Every row gives one point. A path goes straight from each point to the next, and from the last back to the first. The post is the endless flat space through its rows: a point in 2 columns, a line in 3, a plane in 4, and so on, so that a path can go around it. Count how often the path circles the post. Going back the other way cancels.
In the rows, 128 means zero.

Post:
[[122 110]]
Path:
[[151  86]
 [133  87]
 [163 102]
 [130 131]
 [109 153]
 [107 112]
 [103  76]
 [143  81]
 [152 107]]
Times around: 1

Post:
[[120 126  85]
 [126 140 165]]
Path, 14 rows:
[[109 195 131]
 [144 146 151]
 [165 101 137]
 [ 87  87 101]
 [ 62 138 144]
 [116 153  81]
 [145 134  94]
 [145 108 136]
 [117  99 126]
 [150 134 153]
 [141 139 143]
 [149  77 154]
 [111 124 137]
 [ 87 144 162]]
Times around: 2

Post, 5 rows:
[[134 106 120  27  50 155]
 [111 139 118 126 161 112]
 [122 128 137 120 102 102]
 [126 139  97 156 136 135]
 [125 146 140 143 148 153]]
Path, 6 rows:
[[ 96 102 115 112 115 105]
 [134 115 147 108 124 159]
 [136 130 162  77 104 131]
 [133 171  93 104  93 120]
 [136 153 123  61 107 125]
 [ 93 160 141 115 150 164]]
Times around: 1

Post (7 x 8):
[[141 131  65  95  61 168 116  97]
 [108 130 109 141 139 147 126 137]
 [138 122 145 168  76 169 147  95]
 [109 133 137  47 167 108  96 178]
 [113 120 158 182 131  81 158 133]
 [119 113 132 125 144 132 167 114]
 [133 138 116  62 171 117  77 124]]
Path:
[[127 144 142 118  95 119 131 131]
 [154 131 122 131  90 175 151 151]
 [133 166 100 169 106 151 112 158]
 [109 141  84 121 127  83 133 130]
 [ 78 120 137  99 104 135 122 135]
 [100  81 145  84 184 112 116  85]
 [159  90 151 124 126 143 105  89]
 [103 124 106 123 135 150 101 124]
 [116 141 126 105  99 160 113 110]
 [133 145 150  91 119 146 112  90]
 [ 84 135 105  80 118 124  95 116]
 [122  94 152 111 101 119 132 109]
 [ 85 111 122 159 139 133 161 122]
 [109 138 124 113 203 160 118  90]]
Times around: 0

Post, 10 rows:
[[130 121  93 173 147 145 155  99 152 187 113]
 [122 109 126 128 155 144 142  85 169 198 157]
 [ 93 184 147 132 112 146 144 160 103 111 151]
 [118  90 123 143 152 142 189  97 123 180 145]
 [113 157 182 134 142 129 165 158 130 101 121]
 [ 80 152 145 100 146 113 121 186 106  80 107]
 [123 145 137 130 139  94 135 140 113  83 147]
 [129 111 128 150 168 183 141  87 128 157 131]
 [101 132 156 120 100 127 132 128 117  87 107]
 [134 122 142 147 142 135 133 103 104 191 121]]
Path (16 x 11):
[[101 107 158  96 176 168 194 111 132 150 104]
 [106 166  85 120 162 116  97 161 161 152 115]
 [107 101 126 113 182 144 116 152 158 135  81]
 [147 134 133 159 130 158 171 119 151 181 161]
 [114 120 131 116 145 133 188 131  99 138  95]
 [104 148 177 148 133 145 164 135  98 111  73]
 [ 68 109 156 103 115 129 147 104 136 130 131]
 [123 180 135 143 123 174 104 113  98 135 105]
 [129 175  80 132 114 134  93 120 112 166 143]
 [139 116 168 110 136 131  92 105 150 189 144]
 [ 77 121 202  99 149 167 174 145 151 130 150]
 [100 127 108 144 191  90 147 118 105 128 140]
 [108 121 161 156 167  87 167 134 110 171 139]
 [121  93 128 148 145  99 137 115 161 125 135]
 [156 131 137 159 159 139 170 121 103 124 150]
 [133 132 118 146 144 144 147 113  96 153 126]]
Times around: 0

Post:
[[149 119 111 128 122  85 115 119 158  56  64 119]
 [ 91 142  53 102 136 114 159 198 150  84  97 190]
 [127 110 153 154 151 163 123 138 125 102 134 165]
 [117 143 155 171 181 115 100 108 117 141 150 105]
 [ 97 116 160 109 116 104 121 110 116 162 141  78]
 [140 123 114 188 146 109 131 122 168 140 140 116]
 [144 143 157 137 147 127 133 155 150 118  87 158]
 [146 134 150 126 171 100 201  74 112 163 125 133]
 [ 75 129 132  90 148 147 144 134 157 136 150  65]
 [125 135 151 131 157 108 104  97 168 157 160 147]
 [123 126 147 129 139 186 105  83 125 148  82 128]]
Path:
[[ 56 115 209 124 142 168 113 151 109 101 110 118]
 [ 95 148 146 143 133 128 129 110 140 125 142  94]
 [150 139 127 143 106 129 138 131 120 123 131 148]
 [125 152  88  94 170 136 128 139 125 137 119 158]
 [135  97 132 139 192 113 153 101 157  89 140  73]
 [125 106 157 124 181 143 115 135 107 172 128 177]
 [103 120 171 104 149 133 109 107 168  99  84 126]
 [105 140 157 148 144 184 133 118 156  96  88 146]
 [ 98 154 108 145 169 127 176 168 109 123 138 110]
 [113 139  99 107 119 122  98 147 164 132  98 102]
 [156 126  95 156 106 155 133 130 171 144 137 102]
 [112 126 162 111 174 146 122 116 133 155 174 127]
 [109 113  94 127 145  87 108 116  95 112  82 123]]
Times around: 2
